Each row is a point. To make a cloud, some directions were put in groups of two or more. Within a group, all points are equally far from the middle, so they leave a hole (a ring in 2 directions, a hollow ball in 3). The other directions are filled evenly. Then the cloud was stretched, turned, moved and blurred a little. Count the holes, and give their numbers of directions, smallest first.

Cloud (19 x 3):
[[ -6  18 -29]
 [ 36  -8  33]
 [ 42  -4  28]
 [-32 -65 -10]
 [ -8 -37 -58]
 [ 26  27 -28]
 [-34 -63 -14]
 [ 35  44  34]
 [-31 -29  49]
 [-20 -19  57]
 [-47 -46  -8]
 [ 11  41 -12]
 [ 15  63  20]
 [  2  53   0]
 [ 47  28 -18]
 [ 22 -35  28]
 [-26 -40  36]
 [ 53  22  11]
 [-47 -36 -17]]
Holes: 1 (2)

Cloud:
[[ 51 -52  25 -31]
 [-42 -15 -30 -16]
 [ 85 -59  12   4]
 [ 49 -52 -13 -14]
 [ 22   5  45 -22]
 [-13  -1 -57 -24]
 [ -1 -13 -24 -20]
 [-75  44 -12   1]
 [-12  16 -40 -16]
 [ 34   5  35 -66]
 [-14  14  24 -59]
 [ 50 -54 -71 -31]
 [-37 -37 -61  10]
 [ 25 -33 -14 -23]
 [-38   6  56 -35]
 [ 57   2  79  -6]
 [-32   6 -44 -38]
 [-10  -8 -56   5]
 [ 32  -2  40 -51]
 [-51  23   4 -14]
 [ 32  18  24   8]
 [ 25 -41  13  40]
 [-25 -29  -2  24]
 [  2  18  61  12]
 [  0  -9  -8 -35]
 [-44  39  34   2]
 [ 36   3  20 -29]
 [-26 -26  35  29]
 [  2 -33 -43 -29]]
Holes: 0

Cloud:
[[ 32  -1  60  40  -4  30]
 [-25  57  16  66   6 -24]
 [-54   1  26  17  43 -52]
 [ -5 -54  15  11 -25  56]
 [ 25 -42  18  41 -16  -6]
 [-44  28 -21 -11   1  58]
 [-39  63  18  -5 -15  36]
 [-67 -40 -21 -10  10  13]
 [-19  -4   2 -40 -43  57]
 [  2  22 -18 -24  42 -18]
 [-24  15  29  55  33 -53]
 [-22  14 -31  24 -16  83]
 [-13  40 -11  66 -23 -11]
 [-32  10  66  23 -14  31]
 [-13  53  21  33 -34  70]
 [-35 -35  18 -43  16 -52]
 [ 30  52  62  30  30   5]
 [-42  -4  54 -27  12 -42]
 [-19 -23  49  42  33 -35]
 [ 14  10 -19 -40 -53  43]
 [-16  57  25 -35  22 -14]
 [ 61  -9  26  -4   2  20]
 [ -2 -72 -35 -24 -10  -4]
 [-27  57  26 -13  41  -3]
 [ -5  26 -29  13  -5 -55]
 [ -6 -66 -14 -39   8 -23]
 [-24   7 -36 -32  27  19]
 [-22 -59 -16  31  -3  39]
 [ 34  40 -31  20 -29  17]
 [-52 -31   5 -44  -1 -48]
 [-15  -1  26 -59 -10 -40]
 [ 47  19   5  34   3  67]
 [-49   9  43  53  11 -46]
 [-69  -1  45  28   3 -32]
 [-37 -11  48 -39  14 -36]
 [-20 -20 -44  37 -12  62]
 [  2  46  31 -40 -12 -32]
 [-28  29  23 -41 -38   2]
 [-45 -40 -56 -28 -15   0]
 [-19   4 -62 -28 -10  -5]
 [ 25  45 -11  62 -17  23]
 [ -3 -33 -20   6  43 -20]
 [ 12  56  31  69   7  45]
 [-46  -8 -14  61 -33  28]
 [-28 -34   0 -60 -28  10]
 [-56 -24  24  15  42 -23]]
Holes: 2 (2, 4)
